Each row is a point. The points of each table are mixes of a few directions, plus a little noise. Count the directions of each table, and those that both share. Where both have some left over, give the other angles between the two spaces (their principal angles), to ten degrees, smallest first.

First:
-0.001 0.000 -0.001

0.022 0.039 -0.097

-0.014 -0.026 0.066

-0.007 -0.013 0.031
Second (4 x 3):
-0.051 -0.085 0.043

0.009 0.017 -0.027

0.017 0.029 0.016

0.026 0.042 -0.033
Directions: first 1, second 2, shared 1

First, 8 rows:
0.017 0.063 -0.042 0.045 -0.032 0.082

0.004 0.016 -0.011 0.012 -0.009 0.022

-0.013 -0.046 0.031 -0.033 0.023 -0.061

0.011 0.042 -0.028 0.030 -0.021 0.055

-0.006 -0.021 0.014 -0.015 0.011 -0.028

0.016 0.056 -0.037 0.040 -0.028 0.074

-0.014 -0.050 0.034 -0.036 0.026 -0.067

-0.016 -0.058 0.039 -0.042 0.029 -0.077
Second:
0.057 -0.062 0.008 -0.067 0.039 -0.054

0.045 -0.098 0.003 -0.011 0.042 0.005

-0.071 -0.007 0.031 0.035 -0.006 -0.008

0.020 0.025 -0.014 -0.010 -0.006 0.005

0.011 0.061 -0.029 0.021 -0.026 0.043

-0.046 -0.007 0.020 0.022 -0.004 -0.007

0.059 0.083 -0.049 -0.014 -0.025 0.034

-0.024 -0.010 -0.004 0.054 -0.008 0.054

-0.049 0.016 0.035 -0.025 -0.004 -0.072
Directions: first 1, second 3, shared 1

First, 9 rows:
-0.067 -0.001 -0.073 0.071 -0.033 -0.025 -0.089 -0.042 -0.053

0.013 -0.010 0.004 0.013 0.014 0.003 0.043 0.028 0.007

-0.065 0.021 -0.034 0.010 -0.042 -0.005 -0.101 -0.048 -0.012

0.010 0.062 -0.016 0.009 -0.024 -0.004 0.030 -0.042 0.001

0.029 0.028 0.077 0.008 0.021 0.017 0.065 0.043 0.053

-0.007 -0.007 -0.041 -0.009 -0.012 -0.008 -0.020 -0.027 -0.026

-0.008 -0.020 -0.006 -0.034 0.001 0.021 0.037 0.039 0.032

0.067 -0.011 0.027 0.015 0.035 -0.025 0.021 -0.015 -0.042

0.030 -0.060 0.061 -0.082 0.040 0.025 0.016 0.060 0.039
Second:
-0.034 -0.010 0.022 -0.028 -0.012 -0.001 -0.017 -0.012 -0.006

-0.104 -0.025 0.067 -0.038 -0.062 0.025 -0.035 -0.064 -0.045

-0.037 -0.016 0.026 -0.073 0.008 -0.025 -0.038 0.012 0.016

0.119 0.032 -0.079 0.071 0.059 -0.015 0.051 0.057 0.037

0.061 0.018 -0.041 0.045 0.026 -0.003 0.031 0.025 0.015

-0.019 -0.005 0.014 -0.012 -0.010 0.004 -0.008 -0.009 -0.006

0.013 0.007 -0.010 0.034 -0.006 0.014 0.017 -0.009 -0.010
Directions: first 5, second 2, shared 0; angles 30, 60

First:
0.019 0.023 -0.001 0.034 -0.016 0.006 -0.006 -0.018 0.004 -0.023 -0.029
 0.015

-0.017 -0.020 0.001 -0.029 0.014 -0.008 0.005 0.016 -0.006 0.019 0.024
 -0.013

0.037 0.047 -0.003 0.067 -0.029 0.014 -0.009 -0.035 0.011 -0.045 -0.059
 0.030

-0.061 -0.078 0.003 -0.112 0.051 -0.023 0.017 0.057 -0.016 0.075 0.094
 -0.049

0.010 0.012 -0.001 0.017 -0.006 0.003 -0.002 -0.008 0.002 -0.012 -0.015
 0.009

-0.052 -0.066 0.003 -0.095 0.043 -0.020 0.015 0.049 -0.015 0.065 0.082
 -0.041

0.016 0.018 -0.001 0.026 -0.011 0.007 -0.004 -0.014 0.005 -0.018 -0.021
 0.012

0.052 0.067 -0.003 0.095 -0.043 0.021 -0.015 -0.050 0.016 -0.066 -0.081
 0.042
Second (9 x 12):
-0.025 0.032 0.010 0.002 -0.034 -0.025 0.038 0.068 -0.018 0.027 0.000
 -0.007

0.058 0.018 -0.039 -0.013 0.065 0.007 0.042 -0.006 -0.065 0.004 -0.059
 0.006

0.054 -0.039 -0.001 -0.007 -0.020 0.020 -0.044 -0.039 0.029 -0.058
 -0.035 0.023

-0.033 -0.006 0.008 0.007 0.006 0.003 -0.014 -0.018 0.020 0.012 0.038
 -0.009

0.001 0.021 -0.015 -0.006 0.061 0.001 0.028 -0.009 -0.040 0.034 0.005
 -0.010

-0.029 0.031 -0.011 0.011 -0.008 -0.019 0.046 0.048 -0.028 0.029 -0.004
 -0.013

-0.013 -0.016 -0.054 0.034 0.002 0.006 0.025 -0.014 -0.005 -0.024 -0.035
 -0.013

0.035 -0.032 0.139 -0.059 -0.118 -0.003 -0.132 0.012 0.107 -0.036 0.066
 0.052

-0.049 -0.009 -0.039 0.031 0.045 0.011 0.012 -0.043 0.000 0.014 0.024
 -0.027
Directions: first 1, second 4, shared 0; angles 50

First:
0.009 -0.028 -0.064 -0.016 0.023 -0.010 0.020 -0.035 -0.029 0.034 -0.037
 0.048 -0.043 0.026

0.061 -0.026 0.098 0.014 -0.046 0.014 -0.055 0.027 0.042 0.041 -0.030
 0.009 0.032 -0.007

-0.113 0.049 -0.058 0.040 0.049 0.016 0.047 0.062 -0.075 -0.081 0.060
 -0.048 -0.010 0.010

-0.016 -0.051 0.028 0.032 -0.036 0.055 -0.033 0.028 -0.012 0.033 -0.037
 0.045 -0.005 -0.009

0.045 0.015 -0.043 -0.014 0.063 -0.059 0.026 -0.005 -0.026 0.026 -0.024
 0.008 -0.035 0.061

0.009 0.028 0.065 0.010 -0.003 -0.006 -0.031 0.020 0.055 -0.002 0.011
 -0.030 0.021 -0.008

0.048 0.015 -0.036 -0.056 -0.012 -0.045 0.041 -0.057 -0.009 -0.033 0.035
 -0.033 0.028 -0.017

-0.044 -0.003 0.010 -0.011 -0.036 0.033 -0.015 -0.039 0.053 -0.018 0.021
 0.000 0.011 -0.056
Second:
-0.058 0.037 0.020 -0.007 -0.061 0.005 0.021 0.013 -0.077 -0.027 -0.009
 -0.028 0.009 0.047

-0.044 0.025 0.016 -0.004 -0.044 0.004 0.016 0.011 -0.057 -0.020 -0.007
 -0.023 0.007 0.035

0.082 -0.052 -0.028 0.009 0.082 -0.008 -0.029 -0.021 0.105 0.038 0.014
 0.038 -0.013 -0.064

-0.037 0.021 0.014 -0.003 -0.037 0.003 0.012 0.009 -0.047 -0.016 -0.004
 -0.017 0.005 0.028

0.075 -0.047 -0.025 0.008 0.075 -0.005 -0.027 -0.018 0.097 0.035 0.011
 0.035 -0.012 -0.060

-0.042 0.024 0.014 -0.006 -0.041 0.003 0.014 0.010 -0.054 -0.018 -0.006
 -0.021 0.007 0.033

-0.002 0.000 0.000 -0.001 0.000 0.000 0.000 0.001 0.000 0.000 -0.001
 -0.001 0.001 0.001

-0.053 0.033 0.019 -0.005 -0.053 0.007 0.019 0.013 -0.067 -0.023 -0.008
 -0.024 0.008 0.043

0.046 -0.028 -0.015 0.006 0.045 -0.003 -0.015 -0.013 0.059 0.022 0.007
 0.021 -0.006 -0.034

0.105 -0.064 -0.035 0.012 0.105 -0.011 -0.037 -0.025 0.135 0.048 0.016
 0.049 -0.017 -0.082

-0.070 0.043 0.023 -0.007 -0.072 0.007 0.025 0.018 -0.091 -0.032 -0.010
 -0.033 0.012 0.055
Directions: first 5, second 1, shared 0; angles 50

First:
-0.001 -0.003 -0.012 -0.002 0.056 0.042 0.034 0.061 -0.027 -0.065 0.014
 -0.017 -0.014 -0.015 -0.036 0.028 -0.001 0.017 0.038 -0.026

0.015 0.044 0.005 -0.011 -0.015 0.029 -0.023 0.021 0.014 -0.019 0.006
 0.014 -0.038 -0.012 0.003 -0.001 0.040 -0.025 0.039 0.013

0.006 0.033 0.015 -0.001 -0.033 -0.003 -0.027 -0.016 0.018 0.014 0.000
 0.016 -0.021 0.003 0.027 -0.014 0.025 -0.024 0.009 0.028

0.024 0.032 0.027 -0.022 -0.034 -0.007 -0.009 0.041 0.013 -0.007 -0.016
 0.065 -0.026 -0.038 0.003 0.003 0.027 0.025 0.002 0.007

0.024 0.039 0.064 -0.017 -0.087 -0.066 -0.028 -0.004 0.027 0.046 -0.031
 0.108 -0.015 -0.027 0.054 -0.023 0.021 0.035 -0.045 0.045

-0.020 -0.026 0.006 0.020 0.009 -0.029 0.012 -0.040 -0.011 0.020 0.004
 -0.016 0.024 0.027 0.024 -0.008 -0.030 0.005 -0.030 0.013

-0.011 0.012 0.027 0.018 0.000 -0.020 0.005 -0.018 -0.008 -0.003 0.011
 0.009 -0.008 0.019 0.040 -0.009 -0.005 0.001 -0.006 0.035

0.024 0.008 -0.050 -0.034 0.015 0.071 -0.011 0.062 0.011 -0.035 -0.004
 -0.021 -0.017 -0.040 -0.076 0.022 0.034 -0.019 0.054 -0.059

-0.064 -0.141 -0.082 0.048 0.090 -0.016 0.044 -0.107 -0.039 0.047 0.014
 -0.156 0.113 0.079 -0.036 0.002 -0.110 -0.016 -0.061 -0.056
Second:
-0.022 -0.083 -0.024 -0.010 0.020 0.006 -0.064 -0.079 0.050 -0.080
 -0.058 0.081 -0.018 -0.030 -0.023 0.032 -0.043 -0.054 0.003 0.002

0.043 0.026 0.020 -0.032 -0.083 0.009 0.031 0.047 -0.040 0.080 -0.004
 -0.028 0.033 -0.018 0.008 -0.038 0.051 0.018 -0.006 0.007

0.032 0.020 0.003 0.000 -0.037 -0.008 -0.012 0.044 0.047 0.071 0.011
 0.017 0.034 -0.013 -0.037 -0.035 0.043 0.036 -0.005 -0.002

0.054 0.025 0.112 0.092 0.054 0.027 0.013 -0.025 -0.091 -0.054 0.069
 -0.056 0.024 0.050 0.023 0.084 0.011 0.093 0.012 0.011

-0.057 0.050 -0.048 -0.063 -0.019 -0.063 0.018 0.000 -0.002 0.009 -0.040
 0.022 -0.080 -0.011 0.060 -0.010 -0.052 -0.040 -0.042 -0.033

-0.005 -0.014 -0.002 0.015 0.028 0.009 0.002 0.045 0.033 0.000 0.017
 -0.069 0.041 0.006 -0.012 -0.002 0.031 -0.003 -0.005 0.023

-0.049 0.016 -0.039 -0.001 0.042 -0.008 0.022 -0.030 -0.019 -0.031 0.009
 0.024 -0.060 0.024 0.018 -0.006 -0.056 -0.026 0.019 -0.022

0.004 -0.039 -0.021 -0.001 -0.004 0.030 -0.009 0.000 0.024 0.004 -0.003
 0.011 0.026 -0.008 -0.036 -0.025 0.014 -0.023 0.026 0.012
Directions: first 4, second 6, shared 1; angles 50, 80, 80

First:
0.022 -0.009 0.064 0.052 -0.006 0.046 -0.014 0.038 0.061 -0.075 0.047
 0.094 -0.042 -0.016 -0.053 0.054 -0.023 -0.015 0.023 -0.024 0.026 0.043
 -0.085 0.071 0.046 0.023 -0.047 -0.049 0.014 -0.003 -0.047 0.107

-0.005 -0.026 0.029 0.013 -0.003 -0.035 -0.001 -0.001 -0.028 0.018 0.009
 -0.061 0.011 0.012 0.046 0.010 -0.013 0.042 -0.016 -0.008 0.025 -0.037
 -0.005 -0.055 -0.052 -0.017 0.009 0.051 0.033 -0.007 0.020 -0.038

-0.041 0.008 -0.081 -0.034 -0.014 -0.021 -0.040 -0.017 -0.010 0.098
 0.020 -0.007 -0.001 0.050 -0.010 0.015 -0.024 -0.002 0.059 0.027 0.060
 0.014 0.030 0.032 0.021 0.045 0.034 -0.005 -0.001 0.045 0.024 0.030

-0.004 -0.057 0.013 0.028 -0.044 0.065 -0.028 0.054 -0.001 -0.038 0.011
 0.044 -0.016 -0.035 0.040 -0.004 0.009 0.040 -0.006 -0.032 -0.004 0.023
 -0.018 0.016 0.043 -0.020 -0.034 0.002 0.023 -0.017 -0.022 0.032

0.009 0.028 0.022 -0.014 0.007 -0.020 0.031 -0.007 -0.051 0.000 -0.053
 -0.048 0.072 -0.018 0.036 -0.048 0.047 -0.009 -0.048 0.042 -0.076
 -0.039 0.043 -0.073 -0.077 -0.015 0.072 -0.001 0.014 -0.047 0.022
 -0.027

0.001 0.016 -0.051 -0.026 0.042 -0.020 0.025 -0.079 0.016 0.049 -0.005
 -0.065 -0.011 0.046 -0.047 0.037 0.046 -0.054 -0.015 0.039 0.023 0.000
 0.052 -0.003 -0.017 -0.026 0.020 -0.002 -0.062 0.043 -0.009 -0.112

-0.001 -0.014 -0.003 0.005 0.007 -0.018 -0.007 0.005 0.039 -0.017 0.037
 0.027 -0.070 0.005 -0.016 0.012 -0.076 0.026 0.036 -0.070 0.053 0.008
 -0.048 0.040 0.057 0.007 -0.094 0.037 -0.013 0.034 0.000 -0.005

0.029 0.103 0.007 -0.039 0.054 -0.033 0.066 -0.041 -0.001 -0.026 -0.067
 -0.004 0.054 -0.018 -0.052 -0.060 0.038 -0.082 -0.029 0.052 -0.108
 -0.017 0.037 -0.022 -0.042 0.011 0.055 -0.053 -0.046 -0.030 0.009
 -0.014

-0.014 -0.050 0.002 0.014 -0.043 0.036 -0.029 0.049 -0.023 -0.011 0.004
 0.020 0.001 -0.024 0.056 -0.017 -0.004 0.052 -0.001 -0.026 0.000 0.004
 -0.006 -0.006 0.023 -0.010 -0.014 0.019 0.034 -0.018 0.000 0.028
Second:
0.009 -0.026 0.003 0.018 0.013 0.005 -0.001 -0.011 0.052 -0.026 0.041
 0.018 -0.076 0.010 -0.034 0.045 -0.037 0.004 0.017 -0.052 0.058 0.020
 -0.041 0.044 0.053 -0.015 -0.087 0.022 -0.028 0.038 -0.024 -0.032

0.006 -0.046 0.028 0.025 0.014 -0.030 0.004 -0.020 0.017 -0.005 0.039
 -0.051 -0.055 0.022 0.013 0.048 -0.038 0.040 -0.009 -0.052 0.070 -0.021
 -0.033 -0.019 -0.008 -0.035 -0.067 0.070 0.000 0.027 -0.001 -0.082

-0.008 0.071 -0.017 -0.048 0.005 -0.049 0.019 0.012 -0.040 0.012 -0.053
 0.008 0.057 -0.023 0.020 -0.100 -0.031 -0.001 0.014 0.010 -0.077 -0.029
 0.025 -0.029 -0.020 0.042 0.039 -0.006 0.011 -0.033 0.052 0.044

-0.007 0.013 0.054 0.022 -0.028 -0.005 -0.024 0.036 -0.048 0.023 -0.004
 -0.001 0.084 0.004 0.028 0.010 0.019 0.007 -0.001 0.066 -0.013 -0.018
 -0.010 -0.037 -0.083 0.045 0.114 -0.039 0.081 -0.047 0.016 0.118

-0.017 0.056 -0.034 -0.039 -0.003 -0.027 -0.004 0.009 -0.024 0.034
 -0.028 0.022 0.042 -0.002 -0.002 -0.056 -0.022 -0.013 0.032 0.026
 -0.036 -0.004 0.022 0.004 -0.002 0.052 0.047 -0.027 0.009 -0.010 0.034
 0.066

0.023 -0.033 0.096 0.062 -0.006 0.013 -0.007 0.028 0.022 -0.056 0.041
 0.018 -0.016 -0.007 -0.003 0.060 -0.016 0.021 -0.011 -0.019 0.035
 -0.001 -0.074 -0.001 -0.025 -0.003 -0.020 0.001 0.044 -0.018 -0.026
 0.050

0.037 -0.021 0.041 0.015 0.024 0.016 0.050 -0.004 0.021 -0.095 -0.024
 -0.010 -0.037 -0.049 0.015 -0.031 0.013 0.012 -0.059 -0.062 -0.054
 -0.013 -0.011 -0.027 0.018 -0.073 -0.089 0.041 -0.039 -0.020 -0.021
 -0.108

-0.024 -0.020 -0.100 -0.025 -0.005 0.037 -0.024 -0.037 0.019 0.064 0.014
 -0.004 -0.032 0.037 -0.032 0.037 0.042 -0.034 0.021 0.025 0.045 0.043
 0.054 0.052 0.057 -0.011 0.001 -0.019 -0.054 0.057 -0.021 -0.050

-0.018 0.007 -0.070 -0.028 -0.014 0.040 -0.012 -0.012 -0.018 0.048
 -0.026 0.000 0.033 0.008 -0.004 -0.011 0.069 -0.036 -0.003 0.058 -0.027
 0.024 0.069 0.013 0.011 -0.001 0.062 -0.044 -0.024 0.006 -0.008 -0.005
Directions: first 6, second 5, shared 5

First, 10 rows:
0.045 -0.003 0.010 0.059 0.052 0.056 0.036 -0.054 -0.034 0.064 -0.043
 -0.035 0.004 0.071 -0.051 0.049 -0.025 -0.026 0.002 0.056 0.002 -0.079
 0.027 -0.024 -0.091 -0.008 0.038 -0.006 0.030 -0.092 -0.072 0.059

0.015 -0.047 0.033 0.059 -0.007 0.018 0.026 -0.013 0.008 0.018 -0.028
 -0.016 -0.009 0.039 0.009 0.029 -0.013 0.004 0.020 0.017 0.010 -0.059
 0.009 0.022 -0.042 -0.006 0.029 -0.022 -0.026 -0.006 -0.039 0.017

0.000 0.037 -0.030 -0.042 0.010 -0.009 -0.034 0.009 0.004 -0.038 0.024
 -0.008 0.023 -0.043 -0.018 -0.043 -0.006 0.020 -0.017 0.000 -0.008
 0.072 -0.004 -0.020 0.044 -0.005 -0.004 0.011 0.028 0.004 0.028 0.034

-0.053 0.005 -0.005 -0.062 -0.053 -0.048 -0.015 0.047 0.010 -0.026 0.028
 0.059 -0.022 -0.045 0.055 -0.010 0.036 -0.010 -0.002 -0.061 -0.004
 0.032 -0.025 0.020 0.064 0.016 -0.059 0.013 -0.036 0.073 0.061 -0.114

0.028 -0.008 0.000 0.027 0.018 0.013 -0.014 -0.008 0.016 -0.029 -0.001
 -0.041 0.024 -0.005 -0.026 -0.029 -0.023 0.034 0.001 0.027 0.000 0.031
 0.007 0.000 0.000 -0.019 0.038 -0.014 0.016 -0.012 -0.009 0.087

0.031 -0.084 0.044 0.090 -0.019 0.007 0.013 0.000 0.049 -0.043 -0.009
 -0.050 0.011 0.017 0.013 -0.019 -0.031 0.060 0.034 0.020 0.016 -0.010
 0.010 0.046 -0.017 -0.030 0.075 -0.059 -0.037 0.030 -0.027 0.092

0.025 0.025 -0.025 -0.009 0.030 0.008 -0.034 -0.005 0.012 -0.046 0.019
 -0.043 0.038 -0.028 -0.040 -0.053 -0.022 0.036 -0.014 0.024 -0.009
 0.080 0.007 -0.023 0.026 -0.018 0.028 -0.001 0.043 -0.013 0.013 0.100

-0.039 0.083 -0.050 -0.107 0.009 -0.026 -0.029 0.015 -0.031 0.000 0.030
 0.051 -0.001 -0.051 -0.005 -0.014 0.029 -0.035 -0.038 -0.030 -0.013
 0.061 -0.014 -0.038 0.053 0.024 -0.074 0.052 0.031 0.000 0.054 -0.076

-0.012 0.048 -0.022 -0.040 0.017 0.004 0.000 -0.007 -0.035 0.035 -0.003
 0.027 -0.009 0.002 -0.012 0.023 0.016 -0.042 -0.018 -0.006 -0.009
 -0.012 -0.003 -0.029 -0.004 0.016 -0.038 0.033 0.025 -0.029 0.000
 -0.049

-0.039 -0.058 0.044 0.027 -0.058 -0.020 0.048 0.018 -0.002 0.056 -0.027
 0.063 -0.057 0.046 0.074 0.075 0.034 -0.044 0.034 -0.045 0.014 -0.118
 -0.010 0.048 -0.035 0.022 -0.038 -0.008 -0.081 0.040 -0.010 -0.148
Second (8 x 32):
-0.030 0.008 -0.070 0.031 -0.031 0.015 0.100 -0.020 -0.015 -0.006 -0.051
 0.018 -0.022 0.027 0.002 0.046 -0.064 -0.008 -0.005 0.057 0.044 -0.025
 0.005 0.049 -0.004 0.007 0.041 0.046 -0.022 0.012 -0.096 -0.005

-0.020 -0.012 0.038 -0.063 0.022 0.005 -0.078 -0.013 0.055 0.018 0.036
 -0.017 0.011 -0.047 0.011 -0.037 0.033 0.032 -0.002 -0.062 -0.018 0.011
 0.047 -0.012 0.018 -0.026 -0.006 0.009 0.004 -0.041 0.057 0.005

-0.061 -0.009 0.012 0.005 0.018 0.009 -0.067 -0.010 0.033 0.028 -0.005
 -0.036 0.009 -0.002 0.001 -0.028 0.020 0.056 -0.021 -0.082 0.018 -0.018
 0.047 -0.041 0.039 -0.018 -0.007 -0.017 0.029 -0.032 0.053 -0.012

0.024 0.017 -0.079 0.035 -0.046 0.005 0.164 -0.010 -0.054 -0.030 -0.049
 0.052 -0.031 0.034 0.001 0.071 -0.084 -0.058 0.011 0.131 0.030 -0.011
 -0.042 0.083 -0.041 0.026 0.044 0.056 -0.046 0.046 -0.144 0.005

0.009 -0.009 0.053 -0.026 0.026 -0.005 -0.085 0.009 0.021 0.010 0.038
 -0.019 0.016 -0.024 0.000 -0.040 0.051 0.017 0.000 -0.055 -0.029 0.013
 0.010 -0.043 0.011 -0.010 -0.028 -0.031 0.020 -0.017 0.076 0.002

0.068 0.006 0.027 0.022 0.003 -0.019 0.003 0.033 -0.042 -0.022 0.019
 0.009 0.006 0.014 -0.011 0.003 0.023 -0.042 0.014 0.034 -0.032 0.022
 -0.060 -0.018 -0.025 0.020 -0.027 -0.041 0.007 0.035 0.014 0.006

-0.033 -0.013 0.027 -0.073 0.020 0.007 -0.072 -0.025 0.067 0.024 0.034
 -0.015 0.011 -0.054 0.014 -0.037 0.022 0.038 0.000 -0.062 -0.011 0.008
 0.058 0.002 0.019 -0.029 0.003 0.026 -0.006 -0.051 0.049 0.006

0.041 0.012 -0.005 0.072 -0.008 -0.014 0.040 0.033 -0.062 -0.023 -0.019
 0.008 -0.003 0.050 -0.018 0.021 -0.001 -0.034 0.002 0.044 -0.002 -0.001
 -0.062 -0.023 -0.016 0.027 -0.019 -0.045 0.016 0.049 -0.015 -0.003
Directions: first 3, second 3, shared 0; angles 60, 90, 90
